Each row is a point. The last column is the point's height on a tilted bowl or saddle (a function of degree 2), plus a little noise. Count its main directions that bend up, bend down and stay straight.
In the rows, 128 means zero.

Points (10 x 3):
[[ 82 101 105]
 [123 104 144]
 [118 138 146]
 [ 67 116  88]
 [ 90 170 180]
 [133  91 155]
 [120 151 155]
 [154 134 133]
 [119 141 148]
 [118  89 148]]
Directions: 1 up, 1 down, 0 straight

Points (12 x 3):
[[134 145 120]
 [ 59 143 121]
 [122 118 125]
 [106 123 121]
 [128 124 126]
 [122  94 154]
 [133  89 169]
 [146  74 203]
 [149 112 142]
 [165 122 136]
 [ 72 113 122]
 [133  95 155]]
Directions: 1 up, 0 down, 1 straight

Points (18 x 4):
[[114 174 102 147]
 [135 143 125 141]
 [159 141 170 144]
 [143 153 160 144]
 [165 114 163 137]
 [179  88  65 196]
 [107 105 138 151]
 [150  80 130 141]
 [ 84  97  82 182]
 [157  96 127 140]
 [102 119 184 171]
 [122 142 100 149]
 [117 108 144 147]
 [114  78 145 156]
 [143 154 120 143]
 [142 150 149 140]
 [128 108 109 149]
 [133 132 138 139]]
Directions: 2 up, 0 down, 1 straight

Points (17 x 4):
[[111 112 134 128]
 [110 161  69 191]
 [ 87 114 146 110]
 [115 149  96 155]
 [120  74 101 153]
 [110 134 166 143]
 [179 133 112 128]
 [106 115  88 159]
 [103 146 132 137]
 [139  86 140 147]
 [172 136 166 172]
 [103 106 117 130]
 [ 90 102 163 108]
 [125 122 141 137]
 [116 138 150 139]
 [131 133  64 182]
 [136 182 129 146]]
Directions: 2 up, 1 down, 0 straight

Points (17 x 4):
[[103 142 104 105]
 [140 119 105 118]
 [125 174  92  81]
 [116 148 196  95]
 [103 124 136 120]
 [151 114  87 101]
 [ 92 128 154 111]
 [ 98 129 169 110]
 [145 131 143 129]
 [141 139 120 123]
 [138 140 117 122]
 [170 129 112 110]
 [ 74 130 130  95]
 [138 142  72  83]
 [215 144 128  67]
 [123  86 108 105]
 [132 102 145 125]]
Directions: 0 up, 3 down, 0 straight

Points (24 x 5):
[[125 149 135 124 113]
 [114 142 112 139 116]
 [139 104  62 121 105]
 [129 150 153 138 105]
 [ 85 148 117 109 115]
 [134 151 133 105 114]
 [108 104 143 137 116]
 [138 116 152 123 115]
 [112 107 199 102 142]
 [ 96 153 123 173 121]
 [161 110 111 102 119]
 [145 119 169 111 110]
 [122 108 161 120 120]
 [101 161 179 156 100]
 [168 118 129  98 115]
 [115  61 104 147  96]
 [ 89 117 108 138  97]
 [154 134 146 120 106]
 [131 104 114  83 114]
 [147 122  74 172 173]
 [107 160 110 101 117]
 [175 179 152 136  57]
 [138 100 134 195 164]
 [ 72 105  97  97  68]]
Directions: 1 up, 1 down, 2 straight

Points (22 x 5):
[[103 139 180  69  83]
 [141  84 169 105  75]
 [ 79 166  89 179 120]
 [139 151  82  92 120]
 [171 115 121 121  97]
 [125 141  98 142 123]
 [ 86 130 144 131 116]
 [142 142 118  96 116]
 [115 159 127 127 122]
 [137 115 103 149 115]
 [145 156 134 174 109]
 [112 122 184 120  89]
 [ 84 103 126 113 119]
 [142 102 174  97  80]
 [172 111 125 124  96]
 [106 102 108 121 121]
 [118 112 134 156 118]
 [112 135 111 132 127]
 [162 119 109 123 103]
 [118 171 110  92 128]
 [202 103 150  85  62]
 [ 89 112 120 146 127]]
Directions: 0 up, 2 down, 2 straight

Points (38 x 7):
[[184 114 126 152 135 156 152]
 [ 81 135 131  73 125 109 154]
 [ 81 139 125 143  65 139 154]
 [ 89  95 116 123 132 128 115]
 [129 142 152  94 127 161 143]
 [107 142 111 111 112 148 149]
 [110 127 103 123 167  86  92]
 [123 119 134 139 124 135 121]
 [123 151 170 152 116 151 126]
 [ 78 170 108 124 118  79 178]
 [104 131 125 168  99 109 144]
 [133 114 134  97 161 100  98]
 [118 120 151 126 108 115 121]
 [144 142 157 158 172 137 137]
 [106 135 111 106 151 106 122]
 [131 134 117 124 141 130 122]
 [ 47 105 139 136  65 149 148]
 [109 154 119 114 140 128 142]
 [157 120  95 145 138  81 108]
 [145 144 103 138 145 181 100]
 [119 128 118 189 160 105 116]
 [166 152 162 139 132 145 174]
 [144 129 148 175 114 146 143]
 [108 132 128 103 102 123 142]
 [ 99 152  94  87 151 193 150]
 [123 116 112  92 122  91 122]
 [174 146 100 113 114 155 134]
 [136 128 119 129 164 150 102]
 [102 170 138  63 139 143 203]
 [114 178 124 122 116 137 162]
 [109 161  94  90 124 176 182]
 [ 88 158 129 103 133 155 152]
 [154 125 153 144 153 101 140]
 [118 110 100 122 137 121 118]
 [103 107 127 192 171  90 108]
 [ 86  68 144 101  57  93 136]
 [146 116 104 162 199  76  61]
 [107 185 170 176 140  83 119]]
Directions: 2 up, 3 down, 1 straight

Points (47 x 7):
[[150 126  82 125 136 131 141]
 [153 151  90 124 178  74 165]
 [112 110  99 122 170 174 185]
 [108 119 129 120 167 147 158]
 [117 129 146 102 125 143 136]
 [180 140 143 118 115 152 126]
 [127 179 174 145 136 122 142]
 [126 124 129 137 114 200 157]
 [127 111 182 126  86  75 156]
 [139 127 167 147 172  88 163]
 [ 71 127 103 113 156 130 174]
 [128 144 131 139 149 155 141]
 [130 134 160 119 115  97 131]
 [177 128 128 110 105 100 136]
 [117 137 111 123  99 140 139]
 [136  94 119 139 165 172 166]
 [106 180 138  82 166 177 153]
 [105 164 111  95  91 114 151]
 [174 200  99 146 173 111 193]
 [ 98  74 161 130 103 175 197]
 [110 140 169 143 148 140 149]
 [ 93 206 154  95 104 151 139]
 [119 152 127 152  98 126 134]
 [ 48 149 122 185 113 141 189]
 [176  95 132 122 181 108 151]
 [122 141 113 110 133 105 133]
 [122 121  74 122 141 131 157]
 [111  75 108 120 150 129 163]
 [135 135  99 126  91 130 139]
 [144 129 142 123 136 132 128]
 [137 147 166 126 135 139 132]
 [169 137 106 111  95 173 140]
 [122 145 161 131 154  96 139]
 [ 73 133 146 115 160 133 160]
 [ 95 167  99 111 110 103 151]
 [115 150 174  98 130 125 133]
 [135 115 107 123 140 121 133]
 [130 141 150 113 123 129 127]
 [147 156 160 149 120  89 142]
 [ 85 146 159 138 116 115 134]
 [178  71  98 122 184 158 161]
 [111 152 113 103 178 114 155]
 [ 94 104 124 126 166  97 154]
 [105  86 104 134  66  91 144]
 [ 73 148 174 138 105 179 165]
 [138 132 158 127  86 137 135]
 [148 116 111 119 143 126 131]]
Directions: 4 up, 0 down, 2 straight

Points (64 x 9):
[[122 101 100 141 160  62 167 120  87]
 [160 137 140 129 115  93  97 139 101]
 [ 76  76 127 124 134  89 141 128 101]
 [164 144  69 173  95 136 126 144  82]
 [123 117 115 158 134  92 126  80 107]
 [144 106 107 122 107 123  82  66 118]
 [176 131 177  89  93 146 109 189  68]
 [ 73 129 125 169  89 113 158 170  97]
 [169 223  92 114 147 132 153 126  73]
 [125 118  96 118 131 124 130 128 120]
 [163 141 193 167 110 120 125 124  79]
 [112 131  67 103 167 113 123 103 111]
 [124 149 159 162 104 139 119 117 106]
 [ 97 162 114 144 152 129 119 157 117]
 [102 100 162 143 116 195  80  78  88]
 [148  71 112 135 104 142 133 132  98]
 [123 131  64  94 182 142 164 148 100]
 [110 142 168 131 124 158 127 135 118]
 [141 154 125 144 109  96 106  78  99]
 [ 75 142  73 149 134 136 128 178 108]
 [146 113 143 146 135 117  99 130 112]
 [143 116  77  97 108 135 154 108 104]
 [139 135 147 166 156 144 126 133 113]
 [ 78 113 131 166 153 148 123 143 111]
 [134  90 125 116 190 135 122 118 113]
 [ 99 145  87 126 140 138  82 125 109]
 [116 121 150 135 134 118  80 129 117]
 [156 153 151 107 138 131 180 109  97]
 [198 136 169 174 154 146 157 133  76]
 [113 143 104 122 136  97 116 141 116]
 [120 165 147 139 137 112 114 116 110]
 [127 142 109 119 122 140 126 134 122]
 [151 141 125 131  84 110 152 129  96]
 [158 179  68  99 139 141 137  79  82]
 [104  91 145 103 155  82 123  85 136]
 [102  99  66 102 116 151 153 111  98]
 [128 156 139  73 108  96 104 122 113]
 [112 116 165 104 149 136 133 108 119]
 [130 129 160 123 170  88  92 127 116]
 [158 138 170  91  85 130 142 155  85]
 [107 156 112 165 157 115 132  90 100]
 [ 89 156 120 137  72  80 115 134  81]
 [130 145 146 124 164 113  85 129 115]
 [101 179 170 142 124 112 135 161 103]
 [127 134  76 132 207  75 113 110  91]
 [123  86  80 106 134  96 111 123 121]
 [141 183 152 109 108 162 140 106 100]
 [135  79 160 101 154  98 107 120 127]
 [127 125  70  58 159 168  80 103 106]
 [102  87 118 154 126 130 144 124 107]
 [ 91  57 167 117 128  73 162 158  69]
 [140 155 133 135 122 144 143 166 124]
 [128  98 139 106 142 135  73 112 128]
 [146 157 161 155 150 135 164 167 114]
 [151  99  98 167 157 119  98 119  98]
 [115 167 121 144 107 137 127 137 116]
 [152 144  82 113 173 124 154 106 100]
 [134 125 167 166 167 136  93 124 102]
 [156  77 115 153 132 151  96 129  98]
 [110  79 116 119 116 183 135 162 105]
 [112 114 123 168 118 144 131 161 117]
 [ 72 172 155 131 128 141 139 117 109]
 [116 124 140 126 144 114 109 147 121]
 [ 97 136 137 157 133 134 119 136 118]]
Directions: 1 up, 7 down, 0 straight

Points (67 x 9):
[[100 152 144 159 103 100 101 117 130]
 [101 133 153 146 130 142 121  89 142]
 [128 162 157 108 158 130 171  91 114]
 [135 114  86 132 125 140 162 143 136]
 [154 154 100 119 144 112 109 145 146]
 [102 134 131 150 109 140 124 127 136]
 [135 144 113 137  90 115 103 145 132]
 [102 107  96 112 124 117 168 115 130]
 [ 88  94 119 147 140 113  97 118 125]
 [129 113 102 166 144 166 156  94 100]
 [148 123 140 110 134 106 146 148 126]
 [135 146 134 135 111 143 118 157 132]
 [149 143 173 114  97 118 138 133 105]
 [168 105  89 138 103 167 111 136 154]
 [165 143 133 157 148  79 132 154 105]
 [106 200 134  90 133  95 116  97 178]
 [123 116  33 130 134 104 101 123 177]
 [204 113 156 102  89 101 123 151  93]
 [ 57 133 140 153 115 102 153  89 126]
 [175  78  98 134 122 176 129 151 162]
 [140 143  60 112 162 138 101 111 183]
 [140 141 171 193 195 117 172 130  32]
 [133 153 105 153  86  61 162 142 119]
 [117 141 155  97 182  99 156 173 136]
 [113 132 140 110  94 136 121 127 138]
 [105 152 143 109 140  80  75  85 154]
 [ 86  90 192 153 150 149 164 142 133]
 [114 155  99 102 176 170 146  83 152]
 [149 113 139 154 126 173 147 110  94]
 [123 141 150 135  79 129 140  75 121]
 [127 166 128 154 128 147 120 120 125]
 [ 66 135 154 161 109 141  86 119 161]
 [116 165 115  88 165 102  99 134 167]
 [101 179 129 110 151 133 184 118 122]
 [135 116 137 182 187 106 172 111  34]
 [156 142 102  83 128 101  74 138 172]
 [118 115 130 144 166 107 133 115 103]
 [164 128  89 141 126 141  87  90 144]
 [ 65 143 100 180 116 139 115 136 142]
 [129 152 164 120  99 143 147  87 117]
 [142 149 112 148 122 148 115 104 124]
 [165 122 104 138 124  66 114 133 121]
 [156 104 108 168 164 124 135 134  94]
 [154 148 107 105 155 103  85 118 156]
 [142 147 141 155 137 137 106  99 118]
 [ 92 114  82  84 147 101 122 128 161]
 [105  92 147 147 134 150 104 140 154]
 [152 150 141 111 113 116 154 128 103]
 [153 114  87 160 116 113  27 119 141]
 [138 125 128 158 135 106  92  90 119]
 [180 124 113 105 115 128 122  75 122]
 [123  65 151 132 127 158 143 119 149]
 [157 161 122  95 108 118 110 105 128]
 [136 123 113  99 135 133 193 101 103]
 [122 208 130 100  85  86 146 149 150]
 [135 153 128 115 107 193 110  89 143]
 [125 107 120 138  90  89  90 147 136]
 [126  82 138 125  88 109 140 129 140]
 [107 149  74 206 144 110 164 141 103]
 [ 74 120 129 145 111 144 101  89 155]
 [149 118 130 107 159 167 101 121 149]
 [106 133 163 146 148 160 159 142 105]
 [104 148 144 148 173 127 144  94 108]
 [135 119 117 154 130 121  89  98 128]
 [135 159 153 114 138 125 135 118 122]
 [165 107  90 117 159 149 173 207 167]
 [111 114 100 128 137 130 136  75 137]]
Directions: 4 up, 2 down, 2 straight

Points (73 x 9):
[[119  51 117 124 145  92  83 118 224]
 [185 117 137 145 152 138 119 140 152]
 [123  96 143 101 104 125 173 160  69]
 [176 137 133 112  99  89 161 140 106]
 [106 163 136 132 174 108 101 134 134]
 [181  99 161 135 154 113 140 140 165]
 [172 150 141 169 135 131 109 141 150]
 [167 132  89 132  68 131 159 108  94]
 [144 155 131 160 151 131 140 105 145]
 [183 149 104 166 114 100 158 107 123]
 [118 165 175 121 125  63 110 132 163]
 [135 127 174 194  83 136 137 120 116]
 [165 154 106 100  98 118  91 179  92]
 [128 116 164 123 135 101 121 111 145]
 [162 103 155 103 118 119 161 123 113]
 [122 179 120 149 101 162 151 156 158]
 [140 147 178  84 163 144 149  88 124]
 [143 181 160 136 114 137  87  54 133]
 [119 166 125 118 184 105 151 104 145]
 [ 93 140 112  84 152 136 116 108 108]
 [130 130 102 202 143 150 149 136 107]
 [171  95 153 162 171 151 146 102 187]
 [125  83 134 119 156 171 138  60 149]
 [131 149 156 178 106 125 144 105 135]
 [127 108 130 121 131 105 177 144  81]
 [170 154 152 114 119 121 141 109 126]
 [221 151  96 136 125 168 142 127 103]
 [139 147 129 127 126 140 156 107 119]
 [173 132 175 115 134 132 128 159 129]
 [ 98 183  96  98 104  89 116 143 162]
 [121 146 147 116  89 138 119 120 127]
 [115 106  68  74 118 157 134  75 124]
 [156 112 102  91 153 115 157 141 107]
 [118 181 140  86 127 155 128 109 116]
 [149 109 142  80 143 109 128  90 140]
 [154 147  85 160 102 126 130 112 119]
 [157 130 156 145 131 154 158 163 119]
 [180 115 146 118 148 134 101  99 138]
 [ 63 145 110 136 123 127 122 123 144]
 [144 130  74 121 113 190 171  94 106]
 [122 137 130 134 133 109  74 147 134]
 [110 120 129 141  91 103 139  78 123]
 [117 159 138 130 152 182 116 111 148]
 [150 144 114 154 101 101 114 152 116]
 [171 111 153 129  71 126 161 123  81]
 [ 95 162 190 150 122 107 138 166 131]
 [188 135 146 125 102 115 144 105 117]
 [139 165 112 102 115 146 113 141 109]
 [118 143  77 107 126  86 127 115 158]
 [148 108 128 121  77 118 109 104 101]
 [112 114 146 148 121 121 118 155 123]
 [171 127 104 133 155 123 177 131 102]
 [131  89 159 141 143 156 144 112 151]
 [ 93 127 112 131  79 132 141  97 127]
 [125 126 114 110 120 111 153 201  44]
 [126 104 131 137 134  71 118 143 140]
 [136 152 116  91 151 107  97 122 107]
 [113 112 153 117 131  98 121 145 123]
 [146 183 117 140 126 115 159 122 146]
 [155 114 107 169 141 139 173  62 116]
 [ 81 160  86 111 147 127 125 110 138]
 [ 85 167 135 112  85 112 109 121 162]
 [106 100 132 205 152 141 187  98  69]
 [ 99 115 151 161 150 138 109 113 158]
 [124 125  90 142  85  84 132  73 150]
 [107 114 160 138 136 157 130 128 144]
 [145 101 106  71 130 158 145 129  98]
 [127 101  97 129 121 101 139 103 136]
 [116 143 132 121 114 188 111 161 163]
 [129 105 105 131 152 127 159 114 120]
 [150 151  65  83  47  99  97 144 140]
 [100 176  89  67 128 136 137 113 118]
 [100 111 157 195 143 160 135 155 155]]
Directions: 3 up, 2 down, 3 straight

Points (62 x 9):
[[158 124 137 118 148 172 108  73 141]
 [157 105 127 141 133 174 134 133 155]
 [148 112 188 143 140 131 117 127 140]
 [183 128 121 134 145 127 119  64 156]
 [135 109 139 109 138 152 141 108 132]
 [ 95  87 102 140 147 139 167 131 148]
 [139 121 156  73 137 125 116  85 110]
 [131  92 131 176 154 147 147  72 164]
 [159 144 127 165 171 146 144  88 166]
 [109 110 116 129  82 126  90  56  94]
 [101 153 121 101 134 151 156 117 136]
 [ 97 164  94 150 142  84 100 133 163]
 [152 134 138 133  85 118 102 140 150]
 [137 120 130  94 160 105 149 139 142]
 [103 172 148 114 161 183 158  67 169]
 [148  91  98 130 150 142 135  96 159]
 [184 127 138 128  78 147 107 125 155]
 [142 167 159  95 138 144  73 194 166]
 [128 122 156  98 112 164 182 122 144]
 [144  89 160 133 142  98 143 132 156]
 [167  80 136 170 111  79 145 176 224]
 [133 157 129 158  99 135 112 107 141]
 [110 110 152 159 128 147 114 157 155]
 [192 139 123 118 140 125 143  79 154]
 [111 148  80 169 146 133 111 121 159]
 [146 144 119  94 116 110 129 141 137]
 [ 71 148 100 177 130 200 144 104 175]
 [119 157 137 170 123 172 142  75 158]
 [ 91 104 169 130 117  88 176  95 143]
 [124 189 108 141 166 117 148 119 158]
 [117 126 130 131 118 150 111  95 119]
 [144 116  92  63 146 147 116 105 154]
 [104 105 154 158 128 110 107 144 147]
 [136 125 131 122 130 178 106  78 132]
 [102 104 127 127 129 158 116 170 151]
 [194 194  81 132 117 119 119  80 186]
 [157 135  81 126 119 183 148 134 160]
 [ 80 143 127 170 110 149 133 175 168]
 [141 174 138  86 130 117  80 170 150]
 [140 183 134  99 135 146 111 146 136]
 [ 45 131 135 152 129 145  93 108 111]
 [101 111 109 148  65 131  92  94 120]
 [ 91 137  96 128 144 167 113 135 145]
 [ 94 142 166 108 169 127 112  98 120]
 [131 130 128 130 111  87 121  99 132]
 [ 99 165 116 138 100 128 100 109 127]
 [118  96 111 105 157 143 179  92 160]
 [123 124 104 117  55 126 141 142 161]
 [114 148 127 127 122 129 116 126 128]
 [123 107 156 105 125 136 153 115 129]
 [175  92  91  72 149 146 139 125 168]
 [100 145 108 167 172 128 107  96 149]
 [165 150 182 100 144  80 159 159 156]
 [111 123  84 109 106 140  87 119 138]
 [ 94 129 125 108 101 112 107 170 151]
 [149 160 128  96 112 142 129 128 129]
 [113 134 104 140 123 119 131  90 134]
 [128 143 157 144 157 130 126  83 130]
 [159 140 101 160 151 183 165 119 167]
 [ 92 129 156 130  83  90 102  97  99]
 [151  94 132 110 122 121 123 140 147]
 [ 72 122 145 120 158 124  53 148 140]]
Directions: 6 up, 1 down, 1 straight

Points (66 x 9):
[[141  99 135 141  92 133 150  90 135]
 [ 96 138  92 169 142  89  87 148  63]
 [156 112 153 130 108  85  93 109 138]
 [ 83 118 101 164 176 114 108 114 100]
 [177  97  81 140 170 177  94 123 109]
 [101  92  77 142 166  68 160 132 112]
 [142 105 143 130 121 130 127 162 113]
 [165 128 134 100 163 105 122 138 120]
 [ 86 123  95 143 105  71 148 136  96]
 [169  94 148 102 132 116  85 133 131]
 [124 126 111 141 156  86 104  95 130]
 [101 113 159 152 109 126 131 132 115]
 [157  97 131  89 114 116 123 172  98]
 [173 113 127 156 129 115 135 148 114]
 [121  93 200 118 143 161 107 186  86]
 [175 156 114 144 143 139 156 134  97]
 [139 123 148 103 116 127  63 163  95]
 [141  94 171 117 129 112 105 150 119]
 [113 123 145 114 138 111 135 129 122]
 [ 95 131 132 107 180 124 138 109 121]
 [123 125 122 158  81 160 176 131 116]
 [107 147 100 130 142  58  92 127 104]
 [ 71 128 156 133 157 204 147  82  85]
 [134 147 144 145 141 157 136 115 119]
 [108 163 100 101 149 110  90 157  71]
 [101 161 131 129 151 122  78 148  87]
 [136  90 201 106  83 162 156 122 139]
 [174  71 111 128 127 121 138 110 133]
 [115 131 129  97 139 115  83 108 119]
 [109  90 135 126 165 124 164 155 103]
 [115 103 146  74  86  96 118 163  88]
 [173 166 115  95 160 172 115 109 113]
 [114  99  91 151 143  54 181 125 122]
 [113 145  65 119 182  93 146 106 120]
 [145 134  91 126  88 132 140 166  83]
 [113 118 171 166 150  99 112 150 109]
 [125 131 106 161 154 139 134  99 111]
 [108 133 123 102 170 143  67 153  74]
 [150 131 155  78 132 120 179 106 141]
 [135 120 102 112 151 148 129 142 103]
 [126 131 119 166 155 161 141 147  98]
 [157  83 120 169 134 137 158  96 117]
 [ 74 141  87 141 120  84 131  90 124]
 [120 109  96  90 109 138 176 110 133]
 [127 133 122 128 137 155 126 161  97]
 [135  95 177 105 136 167  58 137 104]
 [122 126 135 122  97 114 119 103 132]
 [102 156  62 138  81 107 145 147  60]
 [178 119 139 132 114 128 174 121 133]
 [105 112 158 116  82 121 167 137 128]
 [133 152 135  67  89 123 100 125 123]
 [190 134 142 154 128 163 138  99 130]
 [121 144  92 117 166  91 136 152  86]
 [100 144  73  82  99  86 144  88 149]
 [125 126 125 112 131 145 103 130 112]
 [113 148  81 196 124 142 105 123  71]
 [130 180 152 164 126 196 116 126 121]
 [142 177  71 148 118 111 116 162  53]
 [ 91 109 131 131 143 110 142 156  97]
 [122 128 150 118 128 140 130 126 123]
 [117 132 109 121 134 148 121 114 116]
 [137 145  88  84 177 100 140 137  98]
 [104 145 104 143 162 123 150 127 104]
 [176 144 140 150 111 136 166 134 121]
 [132 119 118 148 119 150 115 119 116]
 [195 105 141 116 165  66  70 135 131]]
Directions: 1 up, 3 down, 4 straight
